Every row gives one point. To make a cloud, some directions were put in groups of two or more. Within a group, all points are equally far from the middle, so they leave a hole (a ring in 2 directions, a hollow ball in 3). The other directions are filled evenly. Then the cloud was stretched, turned, moved and blurred a little. How many holes are there, and how many directions does each take, smallest first?

Cloud (21 x 3):
|  23 | -29 |  72 |
|  29 |  17 | -51 |
|  11 | -53 | -46 |
|  14 | -21 |  48 |
| -63 | -19 |  52 |
|  -6 |   1 | -57 |
|  35 |  -9 | -51 |
|  20 | -60 |  46 |
| -52 |  -8 |  43 |
|  60 |  62 | -28 |
| -34 | -22 |  10 |
|  64 |  18 |  23 |
| -10 |  -7 | -13 |
|  -8 |  36 | -20 |
|  -8 | -12 | -23 |
| -12 |  66 | -31 |
|   6 |  58 |  -7 |
| -55 |  25 |  23 |
| -10 |   3 | -57 |
|  54 |  -2 | -42 |
|  16 |  13 | -26 |
Holes: 0

Cloud (31 x 4):
| -13 | -51 | -36 | -50 |
| -60 |  18 | -21 |  24 |
|  26 |  27 | -50 |  50 |
|  27 |  10 |   8 |  34 |
|  43 |  29 | -28 | -55 |
| -33 | -19 |  14 | -54 |
| -26 |   9 |  22 | -55 |
|  -2 | -25 | -67 |  44 |
| -39 |  54 |   0 |  18 |
| -10 |  43 | -55 | -42 |
| -32 | -30 | -26 |  52 |
| -36 |  18 | -60 | -26 |
|  45 | -32 |  -4 | -18 |
|  55 |  -5 | -66 | -20 |
| -23 | -29 | -33 |  56 |
|  28 | -56 | -10 | -23 |
| -16 |  61 |   1 |  24 |
| -36 |  57 |  -7 |  20 |
|   6 | -38 |   6 |  34 |
| -32 |  45 | -53 | -10 |
|  13 |  53 | -59 | -31 |
|  12 |  35 |  25 | -32 |
|  -1 | -20 | -48 |  58 |
|  23 |  35 | -29 | -64 |
|  21 |  58 | -61 |   8 |
|  -3 |  30 | -39 | -64 |
|  22 |  26 | -29 |  55 |
| -60 |   9 | -28 |  26 |
| -33 |  58 | -11 |  20 |
|  24 | -23 |   9 |  27 |
|  43 | -45 | -22 | -27 |
Holes: 2 (2, 2)

Cloud (49 x 6):
| -44 | -29 |  -3 |  24 | -33 | -18 |
| -35 | -68 |   1 |  -9 |  22 |  16 |
|  16 |  -5 |  22 | -52 |  41 |  12 |
| -57 | -53 | -33 | -16 |   6 |   1 |
|  44 | -59 |  -9 |  21 | -29 |  37 |
|  11 | -18 |  17 | -12 | -17 |  59 |
|  14 | -41 | -19 |  22 |  17 | -47 |
|  24 |  10 |  30 | -42 |  -6 |   3 |
|  -2 | -95 | -24 | -24 |  15 |  13 |
|  -4 |  37 |  22 | -12 |  53 | -14 |
|  51 |  -5 | -32 | -19 |  52 |  34 |
|  -9 | -74 | -54 | -38 |  -3 |  19 |
|  37 |  -1 | -35 | -15 |  49 | -10 |
|  13 | -10 |  32 |  43 |  21 | -20 |
|  -3 |  -1 |  15 | -38 |  47 |  36 |
|  50 |  14 |  28 |  25 |  44 |   2 |
|  61 | -53 |  31 |  -8 |  16 |  12 |
| -37 |   6 | -28 | -31 | -15 |  17 |
|  44 | -26 | -13 | -56 |  27 |  -7 |
|  -2 | -34 |   6 |  34 |  22 | -41 |
|  44 | -23 | -38 | -14 | -23 | -21 |
| -34 |  31 | -34 |  -3 |  15 |  19 |
| -32 |   8 | -29 |  11 | -26 | -31 |
|  22 | -24 |  31 | -36 |  45 |  33 |
|  28 |  19 |  -1 |  16 |  67 |  30 |
|  14 | -22 | -36 | -51 |  14 |  45 |
|   8 | -10 | -27 |  14 |  -5 | -51 |
| -45 | -53 | -36 | -20 | -31 |   7 |
|  -8 |  42 |  17 | -13 |  12 | -31 |
|  20 | -26 | -39 |  18 | -25 | -31 |
| -11 | -21 |  50 |  10 |  -6 | -11 |
|  19 | -47 |  11 |  -3 | -25 |  54 |
|  11 | -14 | -18 | -52 |  28 |  46 |
|  29 | -73 | -32 |  19 | -16 |  47 |
|  60 | -62 |  20 |   0 |  25 |  10 |
|  10 |  32 | -13 |  30 |  24 |  51 |
| -17 |  15 |   7 | -17 |   7 |  54 |
|  63 | -13 |  26 |  28 |  26 |   5 |
|  22 | -87 |   0 | -25 |   0 | -24 |
|  29 |   7 | -33 |  -9 |  53 | -11 |
|  28 | -71 | -16 | -26 | -24 | -32 |
|  25 | -59 | -36 | -50 |  22 | -13 |
| -19 | -56 |   4 | -23 | -33 | -38 |
| -31 | -18 |  -1 |  47 | -15 |  16 |
|  25 |  39 | -27 |  17 |  -1 |  24 |
|  43 | -28 | -19 | -55 |  33 |   2 |
| -51 |  -7 | -45 |   9 | -16 |  -7 |
|  56 | -20 |  22 | -40 |  40 |  24 |
|  26 | -49 | -33 |  31 | -31 | -12 |
Holes: 3 (2, 2, 2)
